Each row is a point. The points of each table are mixes of a few directions, plus a little noise. How many directions does each table use, and how many do they share? Where both have some left over, give the other angles between the two spaces (their principal angles), to ten degrees, smallest first.
(in the rows, 128 means zero)

First (5 x 3):
[[110  87  70]
 [201 148 189]
 [ 66 160 135]
 [175 115 136]
 [ 88 129 110]]
Second (5 x 3):
[[197  65  88]
 [ 33 163 121]
 [144 126 133]
 [122 128 126]
 [145 158 173]]
Directions: first 2, second 2, shared 2

First (7 x 4):
[[ 55 135 213 136]
 [157 172 154 149]
 [154 182 113 157]
 [140 130 168 125]
 [122  30  56  75]
 [154 132  68 131]
 [115 115 124 122]]
Second (6 x 4):
[[209 170  94 129]
 [166 127 164  85]
 [ 95  43 155  84]
 [ 69 185 149 175]
 [142 135  99 142]
 [ 88 108 109 151]]
Directions: first 3, second 3, shared 2; angles 30

First (9 x 8):
[[145 156  94 150 161 107 149 114]
 [166 164 110 140 128 100 107 105]
 [126 110 152 134  94 114 116 131]
 [119 119 124 151 135 111 156 131]
 [117 113 120 189 138  75 187 128]
 [134 142 111 134 147 124 137 122]
 [107 126 144  18 133 249  64 150]
 [181 177  98 168 133  65 118  93]
 [ 55  45 198  70  83 207 117 178]]
Second (8 x 8):
[[ 94  84 148 160 116 109 173 146]
 [ 84  79 152 142 120 132 170 153]
 [155 141 120 184 116  56 142 108]
 [ 91  98 143  99 133 175 137 152]
 [163 161 112 139 128 101 109 107]
 [154 164 112  94 139 153  88 115]
 [124 107 136 190 111  64 169 126]
 [159 191 101  15 161 234  36 118]]
Directions: first 3, second 2, shared 2

First (11 x 11):
[[165 162 144  98  82 133 122 100 131 137 213]
 [121  97  64 157 180 166 140 157 125 119  73]
 [ 94 146 229 105 111 100 132 137 123  90  76]
 [ 96 143  54 163  89 120 125  82 126 200 207]
 [ 79 184 148 128  67 143 140  89 119 135 165]
 [161 176 202  74  92 167 136 124 126  72 148]
 [192  57  42 146 203 122 111 159 140 151 120]
 [178 150 149  91 118 171 130 132 129  90 156]
 [ 95 120  77 154 170 202 154 157 118  91  47]
 [ 55  89 114 180 141  40 118 123 128 187  88]
 [173  83 181 105 152  42  99 146 141 137 120]]
Second (9 x 11):
[[138  80 128 116 107  87  98 149 139 160  89]
 [132 113 128 124 122 116 119 135 132 137 116]
 [141 109 138 124 143 151 133 157 153 103 131]
 [ 73 246  95 154 101  94 143   8  32 178 162]
 [164  96 161 123 193 235 165 210 204  21 164]
 [122 144 125 132 128 130 133 115 118 129 136]
 [140  95 134 121 128 124 118 155 148 127 112]
 [123  85 111 116  70  25  73 113 104 220  62]
 [119 184 132 142 161 191 168 111 122  77 181]]
Directions: first 4, second 2, shared 0; angles 40, 40

First (8 x 12):
[[141 151 134 173 102 109 165 143 116 158 154  92]
 [132 102 105  95 159 185 156 147  89 130 174 169]
 [116 123 119  95 134 108 147 125 129  87 104 154]
 [134 170 154 220  80  94  97 131  94 200 174  21]
 [134 119 134 114 135 134 133 122 183 112  84 160]
 [102 124 130  92 131  96  91 100 151  72  65 148]
 [145 111 114 128 146 192 161 157  84 169 201 139]
 [113 124 137 108 131 110  77  97 179  90  60 142]]
Second (8 x 12):
[[150 147 101  52 106 119 119 136 130 117 168 149]
 [ 59 102 143 197 168  92 120 130 129 178 106 102]
 [106 156  98 173 229  78 107 128 164 131  71  93]
 [191 108 162 110  49 249 115 117  78 119 189 139]
 [126 140 116 134 154 112 124 128 141 123 112 120]
 [110 102 165 149  77 110 189 126 128 112  99 151]
 [113 133 117  90 110  73 157 137 145 117 124 152]
 [170 138 123 121 131 191  94 122 110 124 155 116]]
Directions: first 4, second 4, shared 1; angles 60, 70, 70
